Each wall is flat, endless, passes through zero and stands at right angles to its row. A trip goes straight from one point to another. List the walls that it crosses, first one first.

Walls:
(1): [ 20 -62]
(2): [-21  25]
(3): [ 18 -34]
(4): [ 27 -14]
Trips:
[-30   4] to [35 64] -> 4
[ 36 -18] to [-66 -23] -> 4, 2, 3
[ 41 -20] to [ 33 -78] -> none
[ 24 -27] to [-15  -3] -> 4, 2, 3, 1
[-27  25] to [ 29 -12] -> 4, 2, 3, 1
[ 60 -36] to [ 42 -88] -> none

Walls:
(1): [-15 -11   3 -40   5 -17 -25  30   0  -3  31  14]
(2): [121  -4  10 -16  45  20  44 -23 -71 -20  -2  23]
(3): [-63  27 -10 -62 -32 -59  16  61  31  64  50  30]
Trips:
[ 45  54 -43  47  38 -35  43  28  17 -11 -44   7] to [ 27  24  72 -14  59  14  65 -21  16 -64   5  82] -> none
[-14   7  84 -52   5 -15   9  -6   3 -25   5  -9] to [ 12  48 -25   3 -12 -29 -57   9   9 -39 103   0] -> 2
[-14  31 -21 -13  -9  25 -34 -44  26 -51 -28 -27] to [-15  28  47  36  63  30  75  -4   8 -83 -23 -50] -> 2
[-29  21  20 -14 -24  13  -2 -43  -9  -3  66  -4] to [-24 -28   7 -81 -11  17 -50 -74  27   6   1 -15] -> none
[ 27 -53  -4   3  -5   2 -37 -26  -8  19 -44 -21] to [ 46   3  -8   3   8  36  64  -8 -14  -6  34  63] -> none
[ -4   6  47 120  48  89  25  47 -34 -22 -24  37] to [-25  25  37  -6 -10 -23  69  13  -5  -2  10  65] -> 3, 1
